Each row is a point. A path goes straight from each point to the next, and from the last back to the first. The post is the endless flat space through its rows: a point in 2 columns, a line in 3, a plane in 4, and so on, so that a path can go around it. Count how often the path circles the post. Going back the other way cancels.

Post (2 x 3)
[[ -6   4  28]
 [ 16  -2 -21]]
Path (26 x 3)
[[  9 -28  47]
 [-10 -47   7]
 [-22  -1   2]
 [-21  21 -10]
 [ 21  20 -25]
 [ 22  21  40]
 [ 36 -10 -38]
 [ 34  28   0]
 [  7  28  -2]
 [-11  10 -46]
 [-50 -33  56]
 [  3 -18  14]
 [ 43 -12  -7]
 [ 19  30  42]
 [  2  31  19]
 [-11   8 -22]
 [-40  -6  60]
 [  5 -26  -6]
 [ 31 -17  26]
 [ 16 -19   6]
 [ 19 -29 -44]
 [  3  -8  40]
 [ 25   5  -5]
 [ 15  25 -15]
 [ -1  51  39]
 [ 34  23  23]]
Times around: 1

Post (8 x 9)
[[ 25  28  -2  13  21 -23  -1  14  52]
 [-20  25  -4  -2  21   6  28  34  -9]
 [  6 -12   1  -2  -2  32   7  15  22]
 [-21 -40   9  -3 -22   1   9  -2  -1]
 [ 53  12  11  -7  -3 -24  -3 -17   7]
 [ 24  -6 -11 -19 -27   0  12  16   7]
 [-10 -16  18  -7 -17  11 -11  12 -15]
 [ 19 -27  -2  -7  19 -42 -39 -23   8]]
Path (29 x 9)
[[ 27 -15  27  -8  20   0 -38  26  20]
 [ 16  17   7 -27  -9 -40  24  12  12]
 [ 32  -4  -4 -18   9   0  -4  34  51]
 [ 60  -9 -15   1   2  18  11  18  27]
 [ -2 -27 -17   6  10 -34  14 -19   5]
 [  8   1   7  -2 -35 -19  14  -8  -9]
 [-11 -15  15  -5   7 -23 -54  -3   8]
 [ 37  -5 -19 -24  -3 -42  -7 -16  11]
 [ 14  -9 -15 -29 -15 -32  38 -29  14]
 [-28 -10  25 -18 -14 -28  20   6  -4]
 [-10 -26  29  -5 -10  -6 -21  34  12]
 [ -4   2  28 -31   1  13  -9  29   6]
 [ 12   5  23 -13  10 -11  -4 -14  21]
 [-52   9 -12  -2  37   5  50  52   4]
 [ 12   5  26  -1  15  -8 -21  15 -22]
 [ -9 -13 -12   1 -15 -20  21  16  -9]
 [ 25  10   4  17  19   9 -44 -12   9]
 [ 27  12 -15  14  18 -24 -20 -10  -8]
 [ -8   4 -19  26  13   2 -12  58  34]
 [-18  18   2   8  -5 -15  36  25 -17]
 [ 19  13 -25   2 -28 -18  23  -6  10]
 [ -7  16 -31 -25 -12 -23  22  27  27]
 [ -2 -18  -4   3 -12 -12  33 -18  24]
 [ -7 -12 -32   5 -14  -4  26  -1   2]
 [ 16  19  -7  -4 -25  -2  25  11  20]
 [  5  27  12 -27  17   3 -27  32   6]
 [-10 -17  -2 -27 -20 -20  13  47  12]
 [ -4 -20 -22 -10 -12 -17  31  24   3]
 [ -4 -10   7  22   4  10  42  14   1]]
Times around: 2

Post (17 x 18)
[[ 28 -11  -1  -7 -28   2  35   6  -4 -23 -27   6 -34   2  10  24 -16   9]
 [-15   4  10  11  21 -12   6 -10  -4 -26  -2  36 -11   3  -4   5  12 -16]
 [-31  10 -11  13  -4   6 -23 -18 -13 -29   6   6   7  -4 -27   2   6 -16]
 [-13   2  11   7   8 -15 -15 -24 -13 -13  12   2  20  -4 -22   4 -11  -6]
 [ -4   8  -9 -15  14  11  -5   6 -10 -22   9   7 -22  -9 -26 -21  -8  -5]
 [  2   2  12   5  -1   8   1 -12   6 -22  -3  -8  -3  -9   3  -7  14 -10]
 [ 11   1   7  14 -27 -19   9   7  15   0  -8  -1 -22   5  -9   4 -10 -12]
 [ 22  13   2 -12 -25 -25   6  20   6   2 -13  -5 -36  -9  20   5  -3  27]
 [-26 -19   6 -40  40  17 -27  20 -21  13 -17  -6 -19   6   6   9  11  -1]
 [-40 -17 -11   6  21 -15 -23 -18 -27  21  31 -18  -5  17 -14 -11  15  -7]
 [-17 -33   2 -29  11   2 -23  -1   7  38  -4  15  -8   9  32   0  -8  22]
 [ -6  -9   0   8  -8  -8  17   3  -8   8 -16   3  -3 -22  -4  -2   8  -7]
 [ -4  -5   0  16  -7  -8  14   8  12 -13   4  -1  10  12  -9   2   2  16]
 [-15 -17 -12  25  13   1 -28   0 -20 -14  35  -7  15 -11 -35  10  24 -21]
 [  5  -7 -19   8  11 -19   0   2   7 -30 -18  12   0 -15  10   5  -5 -21]
 [ 20  -5 -12 -14 -15 -19   2 -10  13 -17 -21  14 -14  -3 -26   5  17  -5]
 [ -9  -3   1 -42   6  15  -2   5 -10  21   2   4   2  10  26  14   1  -9]]
Path (28 x 18)
[[-32   0  26  18   3 -15  -3  -3  -5  -3   9   4 -11  -6  -6 -15   9   8]
 [  3 -32 -14  -6  -6   3  -9  10 -23   7  12 -22 -34  29  -1  10  20 -16]
 [  1   7  26 -14  -6  38   9 -28 -25  -6  10   2  11  12  -6   4 -26   4]
 [-24   4  21   7 -23  22   5 -20   2   2  -7   4  18  -4 -12   9 -18  32]
 [-16   3  14 -11 -21 -34  -2 -27   9 -16  -4  13  -5   5 -18  27  -2  20]
 [-31 -15   4 -37   1  -3  -9 -14 -20  -6 -18  22 -38  -9  22  10   3 -14]
 [-27  -6   8  -9   5  10 -11  -6 -19   4  10   6  25  25   7  16   6   3]
 [ -3  -5 -14  -8   0  -3  13 -11   2  17 -10 -13  15  -5  42 -24 -21   7]
 [-19  -6  -3  32  13 -27   1 -18  23   1 -20  42 -31  13 -12  -7 -17 -15]
 [-14  10   4  -9  -3 -14  -9  -5  10 -16   8  13   8 -19   4  23   1 -15]
 [ 21  -3  -1   2 -28 -20  13  -8   3 -12  11   2 -18  -7  -6   1  -9  10]
 [ -3  -7   1   4  -7   0   4  18 -20 -25 -33  -4  -4 -19  29   3  14   1]
 [ 23  21  -5  -1 -20   2 -11  -4  -7  -5 -11 -14  -4   2 -19   1   8  -6]
 [  0  26 -14 -15  -1 -14   1  -3   3 -13  -4  -4 -18   9 -27 -13 -29   1]
 [ -6   3  -8 -14 -13   0 -21  -5  10 -23   0   2 -26  11 -35   8   9  -5]
 [-22 -35 -19  -3   8   0 -11 -26  13 -13 -38  20   6   7   1  35  12 -25]
 [-14 -19  -5  -7  15  29   1  12 -12  26  -6   5  11 -16  25   8   8 -10]
 [  2 -19 -22 -24   3 -12 -54  16  -2  14  -4  -1 -15  31 -40  17  16  13]
 [-21 -17  14 -18   5  -3   6 -14   6  11 -14  34   0  17  13 -16  -4 -11]
 [-13  -4   5 -20 -27  -3  -1   5  -2  -2 -12 -17 -31 -14 -21 -11 -20  18]
 [  1  -1 -23 -25  12  -3 -24 -16  18 -30  -5  -5 -47  15 -22   9  60 -19]
 [ -6 -16  13   1   8  13 -10  11  25  22   8  21  11  14 -26  -5 -20  17]
 [  2   5  -8   5  -9 -15  -5   6 -19  -5 -35   2 -27  15 -11   6  14 -25]
 [ 12  -7  -3 -13 -36  -3 -20 -15   6 -22  -2  -7  33   2 -27  12  -6 -20]
 [-15   8   8   0   2 -11 -10   9 -16  -9   8  -3 -32   3   7   9  -8 -14]
 [ -6   1   0   7  10  -6 -21  16 -12  -8 -13 -13 -20  -9   0  31 -14 -43]
 [  3 -21 -59  18 -20  -9  -2   7 -26 -32  -4 -22   9  -4 -37  42  11 -14]
 [  5   3  -7 -37 -15 -16 -23  -5  -1  -8  -7   2 -18 -16 -18  20  -8   2]]
Times around: 1

Post (17 x 18)
[[ -9   0  14  -3  -2   6   2  15   1  -4  -4  17 -15  29   4  -6   0 -14]
 [-12   0 -11   8   9  -2  29  -4  -4  -7 -14 -20 -10   4 -25 -12  -7  25]
 [-14 -10   3   7  19 -14  14 -15   6   5  -4  12   1  12 -14 -15  27 -13]
 [ -8  -9   1   1   0  -2 -15  -8  -4 -10 -13  11  -7 -10  -7  -8  24 -23]
 [ -1   4  24   9   9  -3  -4  18  15   1  -2 -12  -1   5 -13 -28  -3  -5]
 [ -5 -23 -15  -8   4  -5  11   5  -2  -1   1  -7 -22  -1  23  20  14 -20]
 [  7   4   6 -18  -3  -4  -3 -14   6  13 -16   8   3  11  15  -5  13   5]
 [-15  -2  16   0   8  14  -5  -4 -13   6 -15  11   4  19   3   5   3   9]
 [  0  12   1  14 -12   4   7  -5  -4  -1  -2  -8  13   2   8 -22   3 -15]
 [ -9   2  -7  -1   9 -13   3 -21   0 -27 -19  -8  -4  34   8  -1 -18  11]
 [ -3  15  -9   4  -1 -10  -5 -10  -8   8  -4  -7   1  -2   2  20   6  10]
 [  4   0 -14  17 -12  -8  13  -4   2 -21   7  22  19 -23  -6 -12   8  -4]
 [-10  -5   0  11 -13   9 -12  -5   4  26 -13  -8 -12   9  -4 -10 -21 -23]
 [  3  -8 -10   0  13 -16   4   0 -13  -5   0 -18 -16   2 -16 -11 -22   0]
 [-16 -18  -1 -10 -14  -5   2 -21 -10 -16   5  16  -7  10   0  22  -6  15]
 [  2  21  13  -8   7   1   0   6   1  11  15   9 -38 -30   3  -9  -1   0]
 [ 14  12  30  -7   6   1  10 -14   7   1 -15  -5  11   8   3   8   6  13]]
Path (24 x 18)
[[  4  -8   5 -15 -11   0 -11 -21 -18   5 -15  32  18  -6   2 -20  -2  28]
 [-40  18 -13  -1   8 -17  17  -5  18 -16   5  36 -22 -14  22  -4  13   1]
 [ -3  -5  18   8  13  -2  14   3  28   5  21   2  -7  -4   9  -8  22 -36]
 [ 11 -15 -13  -1  -3   0  12 -10 -20 -24  -6  23 -23  10 -19  -3   8 -22]
 [ 10 -23  -3   0  -6   6  12  17  -5   1  10 -10 -12  -7  11  -1  -3  11]
 [-21  12  -1   2   4  -6  11  -9  19  -8   5   6 -19  20  -7 -12  14  15]
 [ 11 -21 -22  19  -8  -7  -6  -8  -7 -22  -5  19   0  22 -13  -1  -7 -20]
 [-30   0  -3   3 -25  25  -1  13 -18   7 -18  19 -18 -19  -9   3  20  17]
 [-24 -10  -9   3 -10 -20   9 -20   5 -40 -22   2   1  16 -31 -14  -3   1]
 [ -4  22  18 -10  19  -4  24 -16 -11 -60   8 -17  14   9   7  -6  29  21]
 [-11  15   9   0  11 -28 -15   8  -6 -26   2  12  11  32 -18  22   9  20]
 [-15  -5 -20  10 -30  -1  -4 -16   0 -15 -16   5   8  19  13  -4 -19 -18]
 [-19 -43   9  -3 -13  -5 -44   6 -22   7 -29  -7   1   6 -15  -2   5 -16]
 [ 19 -18 -12   6   3 -15   5 -28 -27  -2 -19 -18  34  14 -24  11  12  23]
 [  8  -6 -11 -11   7 -14  -5   2  -4  -6   8  -8   1   7  17   2  17 -10]
 [-26  36  25   2   3   9  14   1  11   4 -13  18 -34   1 -15  -1   8 -19]
 [ -2  11  28  -2  21 -29 -10 -14  11 -22   4  17   9   0   7 -23   9  14]
 [-41 -10 -21  31  -2   3   4   0  12  -1 -27  17  -4  28 -28 -11   8   0]
 [ -9 -12   0   7 -21  15 -27  13   2   4 -36   6 -20 -13 -24 -13   8   8]
 [-15   7  22  -1  -8 -10  14   2   7  -7 -12  10   4  20   4  19  -8   1]
 [-17  12   2   1   6  -7   5  13  -3 -20  -3  -4   1  -7 -24 -28   3  12]
 [-21 -18 -13 -11 -10   9 -21  -6  15 -13 -23  -2 -19   0   8  -6  19 -14]
 [-13 -20   3  -3 -14 -13   6   3   9   6   2   0  16   8 -12 -11  -6  -3]
 [  1  -4   9   8   4 -24  17  -3  13   5 -15 -18   8  20   7 -14  -1 -10]]
Times around: 0

Post (17 x 18)
[[ -8 -13 -21  27  -4 -25  -2   6 -24  -8  -9   3  25  27   3  14   4  -4]
 [-16 -10   1 -10 -17 -26  -4   1  -2  18 -21 -15  12   0  -3  16 -14 -19]
 [ -7   7 -26   6   9  12   4  22  14   1  10  -3  -7  -9 -12  -7  13  -5]
 [-17  -5  11   0  -7   8 -19   3   0 -19  24   8  -9 -36  10  -6  -1   1]
 [  0 -23   4  17  -4   1  21  27   1  -1 -15   0  11  10   8   3   1 -22]
 [-13  10  33   1  -6  -2   3  -8  14   5  24   6   6 -12  -2  12 -18   8]
 [ -5 -15   0  40 -26 -16  34   7 -12 -12 -23 -31  -3   1   4  -5 -13 -28]
 [ 17   5  11 -15 -13  -8  -7 -22  -7  12 -24  26  21   8   5 -13  -1  -7]
 [-20   1  20 -29  10 -36  20  -3   3  -8  -7   4 -22  10  13  40 -10  -3]
 [ -8  10  14  -2  -2  -7  -5   9 -16  -6 -13   6  15   2   7  14  34   9]
 [ 25  10  -2 -16 -21  36  40  15   7  -6  -6 -14  41 -12   9  -6 -22  -2]
 [  4  11 -17  17 -15 -21 -17  21  33  -5  -4  21  -4  -2 -17  -3   6   8]
 [-11  -8   9   0 -17  28   7 -19  -1  17   1   7  -6  16  20 -11  -2 -11]
 [ 18   0  -5   9  -1  17  -5   6  14 -11 -10 -15  11   2   0   6  -4  11]
 [  4 -11  -2   9   4  20  26 -31  -2 -12  -7  19 -11  -6  -3  13  12  14]
 [  5   9 -16 -14 -11  -3  -5   9   4  -9 -17  -2  14  11  -3  18  17 -54]
 [ -3  10  -5  13  18  33  22   4 -16  13 -11  14  -3  18   3  28 -14  16]]
Path (31 x 18)
[[ -1 -13 -55  47 -13  -1  24  25  11   5 -12  21  14  14  -8  -7  10 -16]
 [ 24 -14   4  37  14  -2  17  36   7  -5  -7  12  20  39  24  13  20  -1]
 [-13  -7  -3  -2   7  -7  14 -10  -3  -5   0 -22 -37   5   2  20  -7 -35]
 [  1  27  27 -12 -42 -21  -6  -7  17 -16   0  -5  14 -10 -11  20 -18 -31]
 [-11   6  12 -25  -3   3  11 -19  -7   0 -21  -3 -15  17  17  -4  -8 -28]
 [-18  -9 -14  -5   5  27  -1 -36   6  -5 -11   2 -13  -4  16   8  32 -25]
 [  0  12  17 -27 -28 -29  15  -7  15  -1  -7  11   6 -19   6 -17  17 -25]
 [-17   6  -6  19 -31 -26  -2   3   1   4  20   2  -2   8  -8  26 -12 -38]
 [ -5 -41  22 -49   8  -6  -5  22  32   7  23   5  22  23   5  52 -21 -29]
 [  9  21 -30  -6   1  31 -12 -31  32 -22   7   6 -18 -22 -38  12 -17  22]
 [-33 -27  32 -36  10   9 -26 -22   0 -23   2   8 -21 -23  39  -8  -5 -32]
 [  5 -25  -9  10 -27  36  10   5   6  12 -19   9  11  18  31 -10   2  -8]
 [ -2  -5   1   2  -1  18 -12   3  -3   2  15  31 -19 -17  18   3 -11  15]
 [ 10   6  -7  21 -16  14 -16  21   5  20   7  19  13  -5 -19   1   2   5]
 [ -6  27 -12 -17 -23 -35  11  17   1  12 -12  -4  30 -14 -25 -13   3  -9]
 [  1 -15  18  21  60  25  39  -9   5   4   2   7  16  30  -2  12 -28  15]
 [  0   7 -13 -10  -6  42  -8 -46   5  24  -8  14  21  11   7   2 -19 -30]
 [ 12  -8   0  -9  -4  -4  -1   5   0 -23 -18  -9   6 -26  13  22   0  -4]
 [ -2  48   9  -6 -23  25  10 -37 -12  -2  21   2 -31 -20   2   1  25  22]
 [ -6   0  20 -30  -4  16  16  -2 -43 -10 -34  10 -25   3  19   8  16 -12]
 [ -1   4   4  -1   4 -12  14 -19 -21  -5 -22   7  15  12   0  -6  11  13]
 [-13   1 -19 -37  26  -2  16  15  10  18 -12  11  -3 -10  -9   1  -3 -28]
 [  1   0  15  46 -12   8   9  14  -2   8 -20  -5   5 -28  10 -13  19  -6]
 [  8   0   6  35   8  10   8  18  -8 -19  -3  16 -12   8  20  31   7  39]
 [  4  31   1 -15 -11 -23   1  -4 -14  -5  -4   5   4  19   2 -18  45   8]
 [  2  20   6  15 -31  32  -3 -18   2  14 -12 -10  -4  38  -5 -10  -8  31]
 [-34  25  11   3  -9 -49 -20   3   3  -8 -17  15 -15  33   5 -12  43 -45]
 [  3 -26   9 -25  -2 -27   3  25   7  -8 -10  20  36  32   7   2  -8   3]
 [ 12  -1 -38 -26   7 -14  -4  18  -6  -6  -6  -1   0  10  -1 -15 -13  -5]
 [ 10 -13  -9 -13 -20 -22  12  13  14 -29   1  -3 -11 -11  12  20  17 -13]
 [  4  17  27  22  -9 -12  22   7  -5  -2  -5   2  19  57  43  35 -13   8]]
Times around: 4
